Each row is a point. Each copy is the shape, with its points in the same order, stretched, turned, moved and blurred by noise. Some copies are also mirrored. Which?

Shape (8 x 2):
[[ 39   7]
 [-22  51]
 [ 18 -47]
 [-30  36]
 [ 51  -1]
 [-51 -15]
 [ -2  -3]
 [-33  71]]
Copy 1 (8 x 2):
[[ 28 -31]
 [ 49  37]
 [-30 -35]
 [ 29  38]
 [ 26 -43]
 [-26  46]
 [  2   8]
 [ 65  55]]
Copy 1 is: only turned
Copy 2 (8 x 2):
[[  3 -21]
 [ 20  52]
 [-49 -26]
 [  3  52]
 [  1 -34]
 [-49  47]
 [-19  11]
 [ 32  71]]
Copy 2 is: only turned
Copy 3 (8 x 2):
[[ 29  32]
 [ 42 -58]
 [-26  43]
 [ 30 -56]
 [ 28  46]
 [-31 -51]
 [ -6  -1]
 [ 63 -73]]
Copy 3 is: mirrored

Shape (9 x 3):
[[ 28   6 -28]
 [-47   8 -57]
 [ 30  -9  40]
 [-55 -37 -51]
 [ 17  15  46]
 [ 13 -19 -75]
 [ 65 -29  21]
 [ 25 -35 -17]
 [-56 -17 -81]]
Copy 1 (9 x 3):
[[ 51  -1 -23]
 [ -4  35 -64]
 [ 12 -30  24]
 [-13  74 -39]
 [  3 -53  16]
 [ 58  40 -40]
 [ 60 -31  35]
 [ 39  20   5]
 [  3  68 -66]]
Copy 1 is: mirrored
Copy 2 (9 x 3):
[[ 27  24 -17]
 [ -8  -6  48]
 [  6   3 -71]
 [  6 -37  33]
 [-19  10 -61]
 [ 47  16  23]
 [ 46  13 -72]
 [ 42  -9 -27]
 [  3 -21  63]]
Copy 2 is: mirrored

Shape (8 x 4):
[[-66  43  26  32]
 [  4  14 -29  61]
 [ -8  17 -45 -15]
 [ 46  30  -6  73]
 [ 61 -10 -45 -13]
 [-74 -33 -37   4]
 [ 17  30  31 -47]
 [ -6  -6 -42 -35]]
Copy 1 (8 x 4):
[[-83  -3 -10  47]
 [-18  55  -7  36]
 [ -9  34 -61  -8]
 [ 19  39  16  64]
 [ 54  38 -29 -14]
 [-64  39 -26 -34]
 [  6 -53 -28   7]
 [  1  19 -50 -38]]
Copy 1 is: mirrored
Copy 2 (8 x 4):
[[-68  30 -55  35]
 [ 12 -39 -52  28]
 [ 12  -4 -40 -39]
 [ 42  -3 -45  49]
 [ 73  -7  -4 -35]
 [-59 -55 -30 -18]
 [ 18  87   7 -15]
 [ 10  -7 -17 -52]]
Copy 2 is: only turned

Shape (10 x 6):
[[ 21  49  -5   1   8  11]
 [ -5   5  -1  20 -18  30]
 [-76 -65  10 -28 -16   8]
 [-45  24 -26 -23  38  -3]
 [-14  21 -34  34  18  -3]
 [ 49  41  24   4  28  -4]
 [-22 -31  15  -5  -8 -34]
 [ 37  13  52  33 -21  23]
 [ 41  -4  25  -7  44  13]
 [ 17 -18  -7   9 -45  10]]
Copy 1 (10 x 6):
[[  7 -28 -52   9 -15 -22]
 [  9 -14  -8  27  -2   6]
 [-48   7  74   0 -14  13]
 [-63  -9 -17  -6   5 -17]
 [-18   8 -26  11  39 -12]
 [ 28 -53 -52 -20 -13 -30]
 [ -4   4  37 -19  -8 -19]
 [ 56 -57 -16  19 -12 -13]
 [ 22 -53 -33 -41 -20   2]
 [ 33  11   4   6 -28   3]]
Copy 1 is: mirrored
Copy 2 (10 x 6):
[[-10   9  19  19 -44  25]
 [-23 -33  11  -6 -37 -17]
 [-45   1   7 -74  25 -95]
 [-47  33 -17  17  14  -7]
 [ -9 -23 -21  34   4  -4]
 [  6  12  60  32 -21  38]
 [ 10   4  30 -20  20 -51]
 [ 12 -36  76  -1 -52  -4]
 [ -9  -9  65  -4  21  26]
 [ 13 -26   9 -47 -30 -17]]
Copy 2 is: only turned
Copy 3 (10 x 6):
[[  4  13  42  -6  20 -32]
 [ -3  22  12  13  -6  24]
 [ 17  22 -51 -58 -42  76]
 [ 13  20  10 -68  40   3]
 [ -5  25  14  -1  47  -5]
 [ 39 -10  35   7  25 -62]
 [ 18   7 -48 -30 -26  -1]
 [ 34  15  30  34 -11 -11]
 [ 40 -22  32  -9  27 -31]
 [-12   0 -10  18 -34  22]]
Copy 3 is: mirrored

Shape (14 x 9):
[[ -9   1  38 -24  -1 -71 -23 -25  13]
 [-37 -14  20  53  20 -10  -3   1  13]
 [ 11  34  48  24  -2  13  25 -23  -5]
 [ 15 -11 -47 -64  -6 -11 -36 -47  10]
 [ 17 -24  21  20  50   4  36  20  86]
 [-19 -55 -35 -50 -16   6  27  10  52]
 [-29  32 -19 -22  11 -21  48  56 -20]
 [-43 -13  29  19   1 -12  20 -26  15]
 [  9 -61  13  32 -16   5  20 -16 -19]
 [-33   7 -26  21 -17  13  24   5  11]
 [-23  -5 -13 -75  42 -21 -21 -44 -11]
 [ 21 -17  48  83  10 -17  31 -16  55]
 [-22 -14  -5  -4  14 -18  14  54  40]
 [-12  63 -38 -20  11 -43  38 -48 -35]]
Copy 1 (14 x 9):
[[ 38 -47  24 -28 -53 -56 -11  -7  24]
 [-13 -41  18  49 -14   2 -19 -11  14]
 [ 31  -6  17   1 -20  39  19 -32 -20]
 [ -9   7 -11 -84  29 -25  12  23  35]
 [ -7 -88  30  38 -17  25  39  54  11]
 [-66 -43 -10 -43 -19   7  -3  60  15]
 [ -4  37   2  21 -57   7 -28  68  -8]
 [-21 -39  24  15 -36  -6  -3 -27   1]
 [-22 -32 -63   8  -5  12   4 -20  -3]
 [-33   3   9   9 -15  44 -11  11  26]
 [-12  19  19 -50  12 -70   8  26   2]
 [ 12 -91  11  52 -32  41  36 -27  26]
 [-10 -43  13  22 -33   6 -27  65  17]
 [  7  74  14 -23 -42 -16  35  -2  32]]
Copy 1 is: only turned
Copy 2 (14 x 9):
[[  9  18  30   7  29 -40 -63 -47  16]
 [-25  11  45  46  23  -1  17   7 -22]
 [  8  35  49 -32 -15   3   5  16 -10]
 [  6 -27 -56   9  13  13 -36 -43  76]
 [-17  -4  48  27  53   0  -6  89  44]
 [-31 -95  -4  26   1 -15  -7  25  69]
 [-43   6  16 -12   0 -87  62   7  43]
 [-12 -18  61  17   8   3  -1  -9  -7]
 [ 23 -55   4   8  10  -3   5  24 -47]
 [-21 -14  24  33 -30  -5  49   7  25]
 [-32 -16 -21 -19  53   1 -29 -62  62]
 [ 42  20  73  35  21   9  -4  65 -25]
 [-48 -12  23  34  19 -55  16  34  40]
 [ 39  35   9 -22   2 -27  44 -57  62]]
Copy 2 is: only turned

Shape (15 x 11):
[[-51  47 -48  11 -12  13 -19  26 -33   4 -24]
 [ 15  17  -4  -3  -9  13 -15  -1 -11  20 -15]
 [ -4 -24  -9  33 -10  19 -19   4  -6   3  12]
 [  5 -31 -24  41 -11 -15  10   5  22 -20  11]
 [ 27  60   7  18   5  12 -16  26   0 -20 -47]
 [ 18  42   6  23   7  14  17 -31   6 -16  -1]
 [  5 -29 -29  35  31 -20  -8   5 -12   3   8]
 [-13 -47 -10  -2  -3 -20   0  -6  -9 -27  25]
 [ -3 -26 -39  -9  11  -7 -15 -18  11 -10  34]
 [  7  19  10 -27  10  -9  19  -8   9  10 -18]
 [ 41  39  16  27 -17  17  13   1 -40 -13   6]
 [ 20  14  18 -14  13  50   7  18 -27  -6  26]
 [-35 -17 -54   9 -13  -6  23  22   5   6  28]
 [  1  34  42  -3  19   5 -19   1  -6  11  20]
 [-36 -35 -30  28   2  31   5  14 -29  -5  -2]]
Copy 1 (15 x 11):
[[-16  33 -21  43 -39  38 -49  15 -60   6 -29]
 [-13  25  -2  23   7  -3   2   1  -1  32  -5]
 [-16 -27 -29  23  -9  15   7   3   5  -4 -17]
 [  4 -45 -27  -9 -36  -5 -10  12  33 -23   2]
 [-22  68  -6  17  15   0 -28 -11   2 -25   6]
 [  1  12  25  -3   5  28  -8 -33  21   4  26]
 [ 21 -22 -18  -7  -7  -6  -8  12   5 -13 -33]
 [ -5 -35 -16 -23 -43 -12  27   7  -8  -5 -13]
 [  3 -32 -31 -40 -28  -4  -5  -4  -6  28  -8]
 [-13  37  25 -21   3  -1   4  13  22  23   3]
 [ 15   8  16  33  25   9  18 -16 -12  -3  40]
 [-14   6 -15  -6  44  40  34   7 -17   6  25]
 [ 11 -43 -30 -11 -47  24 -29  47  -7   5   4]
 [-49  22  31  -8  46   8   1  -4  -7   4   8]
 [ -3 -26 -40  25 -35  50  13  23 -15 -14 -43]]
Copy 1 is: mirrored
Copy 2 (15 x 11):
[[-29  22 -39   6 -24  20  48 -32 -16 -16  67]
 [ -1  31  -8   9 -13  21  -4 -14 -14 -16 -12]
 [  9 -10  -9  34   8  25 -24  -3  -4  19  10]
 [ 37 -27   3  28   4  -7   1  24   7  22   7]
 [-27  52  51   9 -38  34  31  -3  -4 -17   2]
 [  9  33  38  12   1  14  26 -28   5  22  -2]
 [  4  -5 -10  37  35 -11  -3  23 -35  -5  11]
 [ 18 -43   1  -7  30   0 -17   7  -6 -10  14]
 [ 29   9 -17 -14  34   4 -11  11  -1  10  19]
 [ -5  20   4 -28 -10  -2  14  -7 -26 -11 -26]
 [  6  17  25  44   2  45  37 -40   1  -7 -19]
 [-13  21   8   2  16  70  14 -16 -23  23 -19]
 [ 30 -30 -54  -1   5   6  25   4  -4  25  24]
 [-41  34  10   7  23  22  -4 -17  -2   7 -11]
 [  7 -25 -14  27  10  14  11 -10 -32  18  40]]
Copy 2 is: mirrored
Copy 3 (15 x 11):
[[  8 -25 -95   6   3 -13   6  26 -18  60 -22]
 [ 18 -33 -15 -13  -4   6   8   2   2  28  16]
 [ -6 -31 -16  36  -6  24  -9  11 -17  -5  -3]
 [  1 -13 -26  36 -48   7  -8 -19  -2 -48 -38]
 [ 31  21 -36 -36  10  26  45   8  15  12 -19]
 [  1   5 -20  20   7  -8  28 -42  29  10 -10]
 [ 35 -29 -19  28 -10   6 -36  -4  11  -5 -50]
 [-21 -27  -9  11  -3 -21 -44 -20 -23 -33 -34]
 [ 10 -45 -33  27   7 -11 -48 -50  -2 -29  -1]
 [ 12  -2   0 -33 -11 -34  -8 -22  36  14  10]
 [ 12   8   0   8   1   3  48 -21 -37  39 -19]
 [  6  31   6   5  31   9 -11 -23 -36  42  30]
 [  7 -11 -56  45 -50 -30 -37 -19 -20   3  -9]
 [ 20   3   7  -1  45 -29  10  11  10  17  26]
 [-29 -10 -38  38 -12  22 -38  15 -22  30 -31]]
Copy 3 is: mirrored
